Each wall is flat, endless, passes through zero and stands at right angles to its row. A trip goes straight from one point to another. Which walls does it cross, in order?
In the rows, 128 means zero.

Walls:
(1): [130 181 114]
(2): [143 165 113]
(3): [166 138 121]
(4): [125  82 146]
(5): [123 148 165]
(6): [124 160  82]
Trips:
[139 137 118] to [153 174 100] => none
[152  86 148] to [118 106 125] => 3
[ 97 154 172] to [104 165 109] => 2, 6
[173  96 114] to [156 101 168] => 5
[120 153 162] to [157 143 149] => 3
[ 85 100 118] to [142 123 162] => 5, 3

Walls:
(1): [133 156  96  88 159 115]
(2): [110 113 153  81 139 137]
(3): [123 118 121 141 154 128]
(4): [130  81 144  67  94 177]
(5): [ 84 101 143 100 138 127]
(6): [111 123 170 117 129 160]
(7): [ 96 142 128 130 135 125]
(8): [169 107 131 105  83  95]
Trips:
[148 156 107 137 134 124] to [ 94 139  92  99 127 187] => 7, 3, 4, 2, 6, 5
[144  65 119 106 139 184] to [144 163  86 121 144 121] => 8, 1, 6, 5, 2, 4, 7
[158 133  94 139  61 117] to [152  89 162 148 108 159] => 6, 2
[ 93 144 100  75 145 148] to [138 150 130 177 103 114] => 6, 4, 2, 5, 1, 8, 7
[112 131 119  96 175 138] to [113 141 175 130 136 143] => 1, 3

Walls:
(1): [112 130  91  74 157 136 117 104]
(2): [132 137 197 151 143 140 110 122]
(3): [ 89 131 136 131  71 124  96  92]
(4): [134 149 188 137 109 162 120 156]
(5): [ 80 123 155 106 183  86 131 147]
(6): [ 74 182 192 104 143 128 135 166]
Trips:
[135 180 161 133 152 136 108 167] to [ 89 150 116 108 100 141 139 127] => 3, 1, 2, 5
[103 162 107 153  99 117 129 156] to [112 134 189 116 135 111 146 125] => 5, 2
[ 84 127 132  99 123 154 134 114] to [115 116 106 153 160 127 138 152] => 4, 3, 6, 1
[121 113  87 102 125 117 145 175] to [113 125 120 136 109 146 108 134] => 5, 3, 4, 1
[159 132 157 154 105 165 111  70] to [118 141 111 109 123 104 109 121] => 1, 4, 2, 5, 6
[143 163 165  66 108 131  43 101] to [143 122 176 139 114 119 151 150] => 1, 5, 3

Walls:
(1): [138 125  98  97 114 160 153 135 120 179 122]
(2): [142 165 127  91 105 154 119 113 119 143 133]
(3): [100 141 157  99 141 130 131 109 139 103 142]
(4): [119 115 112 119  81 161  41 132 104  80 110]
(5): [ 95 126  98 129 134 143 122  84 129 157 141]
(6): [ 65 161 137 120 130 127 160 120 103 126 143]
(7): [124 134 173 140 115 114 193 122 118 131  95]
(8): [183 115  99 102 126 138  86 109  81 111 143]
(9): [ 77 101 134  69 128  87  98  59 107 131 153]
(10): [155  82 145 153 121 110 147  99  98 135 122]
(11): [157 136 170 173 121 129 131 116 137 152 138]
Trips:
[154 124 123 146 146 129 122 130 174 161 138] to [128 179 123 140 157 162 141 155  96 123  88] => 5, 2, 7, 6, 11
[ 99 200 147  86 129 102 190 150 114 117 156] to [ 89  88 113 135  96 149 143  78 124 106 102] => 5, 10, 4, 2
[125 121 143 134 120 138 153 129  96 150 128] to [170 155  77 151 108 169 142 119 132  97 186] => 8, 7, 6, 4, 10
